Every row gives one point. Examples show where two turns around zero, p and q, send a point. Write where each new point lands after one turn and then the other. Backwards means that the second turn is done in reverse. Each puzzle has new turns, and all numbers are rounded.
In the rows, zero is written as 128.

Turn p:
[127 138] => [118 128]
[174  92] => [169 170]
[117 145] => [110 119]
[ 94 136] => [116  95]
Turn q:
[ 98 161] => [166 152]
[158 127] => [122  99]
[128  96] => [ 96 133]
Where do these land?
p, then q: [179 146] => [182 132]
q, then p backwards: [ 98 138] => [157 116]
q, then p: [130 100] => [122 101]
q, then p backwards: [106 129] => [150 126]

Turn p:
[106 130  88 154] => [135  82 112 146]
[136 132 125  97] => [127 131 137  97]
[104 115 157 145] => [ 99 139 130 158]
[158  82 155 111] => [134 160 183 130]
[137 181 115 134] => [147 128  79 109]
Turn q:
[ 69 118 111 131] => [123 116  86 172]
[155 127 173 120] => [107 138 134  80]
[145 114 119 165] => [134  90 149 126]
[162 170 122 115] => [131 164 171 125]
[108 112 114 109] => [145 132 100 139]
Where do these land?
q, then p: [140 118 139  87] => [142 126 114  87]
q, then p: [164 148 154 111] => [101 151 113  93]
p, then q: [127 118 148 139] => [108 122 138 139]
q, then p: [ 97 168 113 150] => [116 125 103 178]
p, then q: [112  88  85 154] => [125  74 115  92]

Turn p:
[113 104 139 120 150  77 147 151] => [118 112 151 123  94 134 149 177]
[148 130 127 149 119 100 135 146] => [144 120 149 139 114 130 159 122]
[138 137 119 139 142 120 151 171] => [127  98 133 167 116 133 146 135]
[109 114 123 154 139 108  99 161] => [121 116 175 141 112 102 119 135]
[121 134 167 125 136 125 126 158] => [112 126 157 145 138 156 126 146]
[109 123 137 164 132 106 150 131] => [123 152 141 149 105 117 151 145]
[165 119 108  94 130 179 103  68] => [129 129  76  78 138 138  90  74]
[111 154 132 147 161 117 137 132] => [ 89 130 131 149 128 115 149 135]
[118 135  85  85  95 190 128  89] => [157 132  57 109 168 110  83 115]
[151 106 131 103  87 197 115  68] => [161 167  80  91 148 151  75  85]
[125 152 139 127 117  87 117 133] => [128 125 157 116 147 123 162 139]
Turn q:
[142  98 114 151 113 128 125 192] => [157 119  86 114  98 170 138 149]
[135 141 147 139 165 168 151 124] => [131 119 132 133 162 119  86 161]
[132 182 114  96 154 127 159 127] => [112 114 124 106 133  92  75 101]
[ 82 103 173 122 130  84  81  98] => [105 132 151 160 115  85 202 144]
[148 127 130  63  95 144 122 119] => [127 135 186  89  99 134 120 113]
[140 115 139 160  95 120 135 127] => [158 160 119 142 128 142 142 127]
[139 154 110 124 132 130  97 131] => [118 105 134 148 109 137 113 108]
[ 78 124 123 142 112 116 112 100] => [ 87 155 124 150 134 125 162 122]
[157 109 102 155 157 135 171 134] => [158 111  96 109 176 147 113 127]
Where do these land?
p, then q: [116 173 150 137 140 122 146  89] => [ 90 132  96 115 148 101  98 119]
q, then p: [147 104  99 122 153 131 175 170] => [136  70 101  97 120 132  93 124]
q, then p backwards: [165 121 145  90 155 136 134 181] => [130  76  96  85 121 102 115 143]
q, then p: [105 101 116 125  89 160 126 143] => [130 125 107 160 173 136 105 137]
q, then p: [157 140 121 106 153 115 119 117] => [129 143 139  94 101 142 123 128]
q, then p: [108  95 114 140 131 173 117 135] => [116 119 121 170 135 132  86 140]
q, then p backwards: [147 125 143 169 109 115 148  84] => [125 159 138 157  75 148 132 125]
q, then p: [ 84 128 124 119  86 113  97  95] => [121 180 110 152 155 119 155 157]
q, then p: [110 192 120 147 105 114  92 106] => [130 190 146 129 137  79 148 112]
p, then q: [142 101 149 124 158 100 126 162] => [134 165 141 118 111 143 139 172]
